Each wall is flat, endless, passes through zero and stands at right angles to its row. A trip goes straight from one point to another. List the walls that it crosses, first one first.

Walls:
(1): [-33 -25 -14]
(2): [ -8  -1 -17]
(3): [20 18 30]
(4): [ 7 19  8]
(5): [-13  10  11]
(6): [13 -8 30]
Trips:
[-12 -20 -23] to [-15 -14  -8] => none
[ -5 -16   6] to [-29 -60  24] => 5
[ -7 -22  -9] to [-20  -1 -12] => 5
[ -5   8 -11] to [-39  50   8] => 3, 1
[ -2 -19   8] to [-21  16  18] => 5, 3, 4
[-13  -4  -4] to [ -2   6 -27] => 5
[ 17 -18  -2] to [-41   2  35] => 1, 3, 5, 4

Walls:
(1): [-21  58   7  -5  14  14  -4  26]
(2): [-12  -9 -23  16 -13  -1  20  22]
(3): [ 15 -15  19  23   6  38   5  19]
(4): [ 17  25 -12  11  -8  -2  -3  28]
(5): [ 13  11   2 -20 -19  14   3 -12]
(6): [-18   4   5 -18   0  -7   3 -30]
Trips:
[ 28 -27 -36  41  -7   3  -3 -10] to [ 10  15  -2  -9 -12   6 -16 -14] => 5, 2, 3, 6, 1
[-13  -4 -13 -11  13 -12   5   6] to [ -1  22  -5  -7  25   2 -23   1] => 2, 4
[-18 -29   6  10   0  27   2  -2] to [ -5 -13  10 -30  -7 -12   7 -14] => 6, 5, 2, 3

Walls:
(1): [  3  40  39  39  13   7 -11   1   4 -35 -18 -48]
(2): [ 11  13 -38 -15  22 -15 -17 -26 -11  22 -21   4]
(3): [  4 -30 -33  -5   1   1  22  -7 -19   8  14   5]
(4): [-20 -13 -16 -42  30  -6  17   3  18   4 -21 -13]
(5): [-33  -2 -30   2   7  10 -28  -6  11  30  -7  -2]
(6): [ -5  -6  30  -9  22  29   7  -6 -15  -3  23  -4]
(7): [-35  13  11 -54  -6 -47   3 -10  -6 -31   0 -12]
(8): [ -3  15 -34  34 -17 -19  18 -14   7  15 -24 -11]
Trips:
[-20   8   5 -20 -37   8  -9  -3  32  -2  24 -26] to [-12  34   5  13  -8   1   0  23  -2   3  -5   0] => 4, 8, 7
[ 10  -4  13 -16   8  -4  37 -24  11  -8  13  -2] to [  1  32  17 -34  22   0 -27  22  -2  -5  19 -25] => 1, 3, 2
[-28 -11  -7  19  -6 -60 -19  -4  14  -3 -18   0] to [  9  38 -32   7  12  16   6   1  40 -24  16  10] => 7
[-16 -10  14  22  -6   1   9   5 -11 -10  -7  -5] to [-32   1   3  26   9   5   9   7   1   6   0 -16] => 5, 4
[-33  -4   1  -9  -3  -4 -13  37 -21 -14   2 -20] to [-12   8   9 -18   2 -16   7 -16 -16   2  26  -4] => 3, 5, 1, 2
[-10  11  14   3  14  24  20  12 -32  17   0  21] to [-25 -35  12  11 -34 -26  -2  33  29 -22  28  -9] => 7, 3, 6

Walls:
(1): [  6  -1   5  14  13   7 -13 -16  49  20   1  26   6 -29  15   2  25 -26
  17  22]
(2): [ 11  -4 -20  31   3 -18   6  12 -23  11 -11 -22  21  23 -16   8  19  17
  -6   5]
(3): [ 24  11  -5   6   2  25  27  -8   1  -9  12 -39   4  27 -50   9  -7 -18
  13 -23]
(4): [-33 -11 -22   2 -13 -27 -11  14   0   3  31   8  11 -30  -6   5  25   8
  -7  20]
(5): [ 30 -28  -9  -8 -60   1  -2  -2 -13 -15   4  14 -25  40  22  38 -28  24
 -41   9]
(6): [  6 -21   3   4 -13 -11  26   9   0 -27  -8  -1  -8   1   8  18   5  -8
  -6 -16]
(7): [  5  15  -1 -17 -25 -13  -5 -16  23 -10 -46   3 -27  -2  10   1  19 -25
  -5  -4]
Trips:
[  0   6 -33  23  -1  -9 -20 -10   8 -17  29 -31  -6  38  19   5 -18 -29
  38  45] to [  3 -21   3   7 -17  43  16  15  10   0   2 -29 -23   8   1   3  35 -33
 -23  -1] => 4, 7, 6
[  1 -25 -20  20  13 -32  -4  23   3 -16  -9 -11  29  -7 -19 -20  40  -7
 -25 -28] to [-17   3   7   3 -36 -10   6  16   3 -29  21   2 -18  16 -11  -4   3 -26
 -11 -17] => 7, 5, 2

Walls:
(1): [  5 -15 -17   3  34  -2 -23  -5 -20  19 -21  -5  15 -17  -9   9 -33 -13
   8  17  11  39   1   7  16 -11   9  -1   5   0   5   9  -3  -1   4  -3
   8  12  -7  28  34 -58  14  20 -21  14   5   9]
(2): [ 26   5  13  25   7 -20  50   1  -5   4   9   1 -16 -21 -26  -8  34  -2
  19   5 -36   3  -3   8  15 -30   5  -9  13   5   7  -2  -6  -7   0  -6
  17  -2  -2 -36  44  19  -7 -13   0  -5  28  -2]
(3): [ 24  24  13  14  20  24 -17  -8  -4   9 -29  -3   3   3  10 -25  10 -18
  44  -7 -13   3  -6 -42 -14  24  18  25   0 -16  -1 -28  20 -15  36  -3
  -8  26   4 -12  -6  13 -18  -6   8  19   8 -14]
(4): [ 16  -7  31  -8  12   9   8  32  -3  16   3 -13 -37  -5 -12   4  -9 -12
   3 -40  -8 -23 -30  11  -4   4   8   0 -23 -11 -19  13 -10   8  17 -18
   7  -4 -21 -17  18  12 -20  -5  -7 -15 -12  17]
(5): [-18 -23 -37 -16   8  16  -6  -7  -5  29  -8  -6 -21  26 -14   4 -26   0
  47 -21   2  12  -3 -12  20  39  -7  -2 -17  28 -11  27 -29  30  12  -2
  -4   6 -16  26  11 -23 -14   4  -7  10 -12 -15]
(6): [ 23  -9 -19  -3  -4 -17 -16  12  34   0   5   3 -11  28 -18 -21  -7 -13
   0  14  25  14 -14 -30 -10  12  25  -8 -16 -13  -9  26  16   0  15 -33
 -26  -6 -23  13   4   8  26  12  30  29  13  29]
(7): [-24 -25   1   0 -46   2 -11 -12 -12  56 -16 -12 -10  -5  10 -34   3 -12
 -18  -5  -2 -17 -28 -10  -9  15   4 -20  17   7  13  11  37  33  -5 -38
   8  -5 -23 -10  17 -24 -20   5   8   2 -23 -35]
Trips:
[ 23  -4  52   3   2   0   8  -4 -12  32  23   1   4 -39  -8 -13 -14 -18
  12 -28  14  18  19  12  14 -41  -9 -24   4  22  14 -18  -9  -1 -41  36
  27  -1  -2 -23  -6 -32  -5   5 -16  27 -22   6] to [ -6  -8 -24   4  -2   9  14 -27  10  11 -11  10  12 -23  -9  -8 -16 -32
  18 -28  10  13  54  10  59 -39  17   0  -8 -24  26  21 -15  44   4  -4
  25 -40   6 -12  -4  29  30  -4 -16  16 -23   4] => 7, 5, 4
[  6  12 -23  25   4  27  -1  13  26 -22  16  19 -26  22  19  -4   2   1
   7  -7  15  20   9  15  10 -11 -22 -20   2  -9   1 -22   9 -27  14   6
  -5 -16  31   4 -17  -1  19  21   1  26  -8  -4] to [ 10  10 -15 -20  14  -4  -2   1 -16  -1 -31 -10 -12 -15   3 -27 -22 -19
 -38  23   3  -3  17   4  10 -11 -10 -26   4 -13   5  15  25   3 -15  -8
  24  -6   7  -1   5  -7  11  -4  -5   9  -5   0] => 3, 1, 7
[-19  13  14  11 -11 -24  26  -5 -21   3 -17  -2  -5   6   7  22 -20 -19
  -5  -9 -10  22  -6   1 -29  26   8 -26  -5 -17   0  12   8  -6  36  16
 -24  -5   1  -9  -5  -1 -18   1 -22  11   3  18] to [-23 -17  -4 -60  35  -9   6  -6   6  14  32  14 -11  17  10   6   0  23
  23   2   8 -16  19 -15  18  25  11 -42 -14 -26  12  24  30  14  12  35
  35 -49 -13  28 -17 -13 -19  20   5 -11   5  -3] => 3
[-11 -20  -3 -28   8   4 -27  -2   3  16 -11  -3  10 -14 -42 -19 -18  16
  -6   2  18  37 -31   3  -3 -35  10  16  -5  -5 -25  -4 -13  22   5   1
 -39   6   6   2 -23   3 -32 -30  10 -21  20 -15] to [ -5  -9  28   9 -30   2   5   8  36  -1  35   3   2  -4 -32  15   6   4
  -7 -20 -17   4 -27 -14  -5  33  29  12   7  40 -30 -13 -34 -41  23  21
  14  28  -8   8  -4  -4 -26   8   8   3  22   3] => 7, 1, 2
